Every row gives one point. Each copy is the shape, with its points in the same order, turned, moved and blurred by noise. Some copies are also mirrored. Which?

Shape:
[[-17 -30]
 [ -6 -74]
 [  2  35]
 [-68  42]
 [  7   2]]
Copy 1:
[[-17 -45]
 [ 12 -91]
 [-16  19]
 [-82   1]
 [  0  -7]]
Copy 1 is: only turned
Copy 2 (5 x 2):
[[ 20 -26]
 [ 11 -71]
 [ -7  38]
 [ 66  51]
 [ -8   5]]
Copy 2 is: mirrored
Copy 3:
[[-38 -37]
 [-36 -82]
 [ -3  23]
 [-72  45]
 [ -9 -10]]
Copy 3 is: only turned
Copy 4, 5 rows:
[[ 12 -15]
 [ 52 -30]
 [-35  36]
 [-78 -17]
 [ -2  20]]
Copy 4 is: only turned

Shape (6 x 3):
[[-51 -75 -25]
 [ 39  15 -57]
 [ 40  52  48]
 [  3 -26  22]
 [ 76  19  19]
 [ -3 -11   8]]
Copy 1, 6 rows:
[[  9 -86 -30]
 [-47  11  40]
 [ 35  82   5]
 [ 40  -8   1]
 [ 23  54  57]
 [ 17  -3  -5]]
Copy 1 is: mirrored
Copy 2:
[[-31 -82 -28]
 [-24  46 -50]
 [ 37  58  42]
 [-13 -14  22]
 [-23  66  35]
 [  1 -11   5]]
Copy 2 is: mirrored
Copy 3:
[[-64 -16 -48]
 [ 35  67 -42]
 [ 34  38  64]
 [  4  -5  11]
 [ 73  34  34]
 [ -4  17  -1]]
Copy 3 is: only turned

Shape, 8 rows:
[[  20   36   32   22]
 [  26  -21  -22   -3]
 [   8   -7  -10  -30]
 [  10   47   -5   12]
 [  30   -1  -12   43]
 [ -42  -28 -109  -52]
 [ -77  -60  -39  -26]
 [  23   62   17   45]]
Copy 1, 8 rows:
[[ 40 -26  -4  52]
 [ 21  42 -24  36]
 [ 43  47   9  -3]
 [ 41 -10 -21  33]
 [ 27   7 -32  67]
 [  0  77 -65 -76]
 [-63  60 -12 -48]
 [ 52 -35 -20  64]]
Copy 1 is: mirrored
Copy 2:
[[  52   13   -4  -46]
 [  10   20   -8   26]
 [   7   38   19    9]
 [  20   34  -19  -46]
 [  26   -6  -37   -3]
 [-100   63    5   40]
 [ -77   -4   56   21]
 [  49   13  -35  -66]]
Copy 2 is: mirrored

Shape (10 x 6):
[[ 42  14 -16  24  24  15]
 [-11  19 -12  36  28  -6]
 [-16   0 -12  -9   7  27]
 [-24  -6 -16   6  15  26]
 [  3   5  84  29  -3  23]
 [ 41  -7 -16 -17  26  22]
 [  9   5 -14  28   5  10]
 [ 14  -8  43  36 -54 -93]
 [ -5  -1  20   4  20 -58]
 [-21  35  -8 -20 -22  -7]]
Copy 1:
[[ 30  35 -11  25  25  22]
 [  4   6 -44  10  -8  24]
 [-25   6   1   6   9  26]
 [-30  -2  -8   8  12  23]
 [ 47 -58  21   1  -1  50]
 [  1  34  17   2  45  30]
 [ 15   8 -10  14  10   4]
 [ 67 -23  12 -56 -50 -46]
 [ 27  -3 -34 -59 -15   6]
 [-18  21  16 -18 -42  29]]
Copy 1 is: mirrored
Copy 2 (10 x 6):
[[ -1  47  -3  -7  32   3]
 [  6  28  -8  48  15  -8]
 [ 12   8 -17   3 -23  13]
 [  2   6 -21  19 -15  18]
 [ 41   3  74  24  14  41]
 [  6  17 -16 -38  19   4]
 [ -6  34   1  19   3   2]
 [-33   0 100  37   3 -70]
 [  5 -20  22  29  27 -45]
 [ 26  15   4  10 -42 -32]]
Copy 2 is: mirrored
Copy 3 (10 x 6):
[[  8  17 -16   8  22  41]
 [-28  15 -30  30  -7  13]
 [-24  -3   4 -19 -22  25]
 [-32  -9  -2  -5 -32  21]
 [ -6  41  65  38  12 -25]
 [  0 -12  -6 -29  31  37]
 [  7   2 -10  10  -3  17]
 [ 55   4 -22  47 -10 -92]
 [-26  -3 -26  15  11 -50]
 [ -8  28  -7 -34 -39 -14]]
Copy 3 is: only turned
Copy 4, 10 rows:
[[  49   21    4   21   20   28]
 [   2   32   11   34    5    3]
 [  -4    3   -5  -16   -3   21]
 [ -17    5   -2   -2    7   23]
 [  11   63   12  -44   63  -28]
 [  48   -9   16   -8   12   38]
 [  16   15  -10   17   17    9]
 [  37    5    5   17   28 -121]
 [  14    9   49   14    0  -46]
 [  10   16  -16  -18  -38  -17]]
Copy 4 is: mirrored

Shape (13 x 8):
[[ 14  20  34   9 -32 -24 -25  13]
 [ 17  14  37  28 -18  36 -11  -8]
 [ 85 -58 120  18  56 -51 -13  35]
 [ 31 -35   3  20  47 -24 -22  46]
 [ 15   3  45 -22 -19  -8  11   9]
 [-25  10 -39  57  -3 -34  26 -33]
 [ 36  55  31 -47  25  -5 -18  30]
 [ 41 -12 -17   2   6  26   5  17]
 [-41   6 -19  16 -24 -10  -7  24]
 [ 20  47  29  -3  -2   1 -46 -84]
 [-11 -17  71 -10 -38  36   9 -52]
 [-38  42  42 -14  47  59 -20  10]
 [-46   6  -2   3  33  11 -57  -6]]
Copy 1 (13 x 8):
[[  5  18   3  39 -27   5  -7  17]
 [ 13   0  -2  28   2  52  13  -6]
 [ 52 -28  86  52 -21  14  64 121]
 [-33 -23  13  15  15  -1  27  83]
 [ 12   9  21  -3 -44  15  22  11]
 [-22 -38 -49  29  17 -45  33 -30]
 [  6  68  27 -28  -1   9  17  40]
 [-10 -14 -28 -20   0  37  27  40]
 [-58  -7 -15  16 -16  -5  -6 -15]
 [ 70  17   5   5  41   1 -23 -27]
 [ 43 -33  36   4 -33  51   6 -49]
 [-35  34  54 -17  48  54  21 -24]
 [-39 -10  30   0  48   2 -26  -8]]
Copy 1 is: only turned
Copy 2:
[[ 13  41  14  11 -53  -6 -40  36]
 [ -4  24  54  28 -18  13 -43   4]
 [120  15  84  15  20 -66 -67  71]
 [ 60   7 -21  24  29  -8 -37  64]
 [ 18  21  52  -8 -40   3 -12  41]
 [-11  21 -33  53 -27 -23  23  -9]
 [  0  55  16 -61   0   3 -39  48]
 [ 25   4   9   4   4  41 -17  16]
 [-22  13 -24  33 -53  12  -5  56]
 [-27  22  31 -34 -40 -37 -59 -47]
 [-29 -23  90  10 -54 -15 -19   4]
 [-73  16  35 -22  31  -1 -44  50]
 [-43  -9 -27  -5  -4 -26 -53  40]]
Copy 2 is: only turned

Shape, 14 rows:
[[ 31  59 -26  62  -8  22 -24 -56   5]
 [-50 -10 -11  46  52   3  19  -9   7]
 [ 29 -57  19 -14 -56 -83 -10  50 -15]
 [-16 -35  27 -18  59 -33 -41 -21  13]
 [ 31 -17 -51  27  10   4 -11 -36  56]
 [ 23   2   0  38  30   9  23   3  34]
 [-66  11  17  14  19  26  14 -50  48]
 [ 34  94 -35 -31  14 -18  18   1  15]
 [-24  31  68  17  24  13   7  52  43]
 [-36  59  34  91  25 -44  81 -14  61]
 [ 30  31 -23 -46 -29 -44  31  81 -48]
 [ 52  35  -3 -25  22   6  29 -13 -31]
 [ 40 -57  19 -74 -55 -65  50  59 -38]
 [ 25 -34   4  57  15   1 -34 -64  31]]
Copy 1:
[[  20  -17   15   28   -4   85  -10   28  -44]
 [ -75  -19   -5   64   22   32   -5   -3   16]
 [  33   12  -40    7  -26  -99  -18  -22   30]
 [ -52  -16  -22   -3   72  -33  -39   -4   -7]
 [  27  -20  -12   42   63   48   -3  -35  -11]
 [ -12    0   18   37   34   39    6  -10   37]
 [ -84   13  -10   25   29   60   -6  -34  -28]
 [  20   44  -36    6   42   36   63   57   -7]
 [ -65   44  -11  -29    5   29  -15   -5   68]
 [ -55   94   39   92    8   60  -19   10   36]
 [  16   20  -57    0  -31  -60   78   41   37]
 [   1   -7   26  -11   29    0   68   32  -11]
 [  20   21  -28  -16  -20 -118   63  -38   25]
 [   4  -36   34   37   43   34  -57  -31  -23]]
Copy 1 is: only turned
Copy 2, 14 rows:
[[-37 -22 -94  22   8 -65   3  20   0]
 [-46  19  -3  11  15  13  57  30  -2]
 [-29 -12  66  17 -59 -32 -32 -79  54]
 [-15 -15  12 -42  20  12  51 -50   7]
 [-25 -54 -44  -9 -17 -18  24  32  54]
 [ -5 -11 -12  30  25 -25  30  24  42]
 [  6  44 -58  -2  -6  29  62  10   6]
 [ 47 -10 -13  -3 -23 -95  14  35 -23]
 [ 31  81   7   6  46 -16   5  -3  36]
 [-22  85 -32  62   4 -67 101  31  48]
 [ 25   1  82  36 -55 -72 -51  -3 -14]
 [ 41 -42   2  47   2 -49   7  -4 -28]
 [ 40 -25 101  53 -82 -14 -31 -72  31]
 [-51 -44 -63   6  20   0  35 -26  49]]
Copy 2 is: only turned
Copy 3, 14 rows:
[[  42    7  -73   43   -3  -31   10  -56   76]
 [  -2   -4   25   14   45  -10   21   17   60]
 [  22   12   19   -8  -51   -9  -48   28  -77]
 [   3   37   32  -57   36    2    6  -24    9]
 [   5   -3    4  -12  -29  -32  -36  -39   81]
 [  37   -9   13   -8  -11   15    3    8   73]
 [ -18    1    9  -21   17  -41   80   -9   67]
 [  33   44    5   63  -61   29   33  -58   46]
 [  24   38  -10  -30  -17   26   56   61   49]
 [  89    8   42   27   -6  -60   76   52   97]
 [  12   23   27   71  -71   62    3   15  -45]
 [  43  -13   -3   28  -29   54   24  -53   12]
 [   8  -22   55    7  -89   44   -9   16 -104]
 [  34  -16  -28  -42   25  -50  -24  -38   54]]
Copy 3 is: mirrored
Copy 4, 14 rows:
[[  42   22   -2   47  -96   -6  -26  -28  -22]
 [ -21    9   -9   42   15    3   36  -38   14]
 [ 103  -93   31  -21   48  -17   12    8    5]
 [  21    2   -1    5   37  -48  -28  -29   67]
 [  20  -17  -68    6  -46   -3   -9    1   10]
 [  33   17  -33   18    8    2    2   -8  -25]
 [ -25   49    9    5  -26  -18   38   10   34]
 [  22    4    5  -56  -50  -25  -17  -58  -72]
 [  40   66   32  -21   39   31   17  -17   -2]
 [  47   74  -14   22   -7  -17  112  -53  -40]
 [  42  -80   52  -50   28   -2  -12  -41  -85]
 [  21   -8   20   -3   -7  -43  -49  -17  -73]
 [  64 -107   46  -46   75  -39   -1   41  -55]
 [  49   12  -44   60  -32  -28  -14   10   42]]
Copy 4 is: mirrored
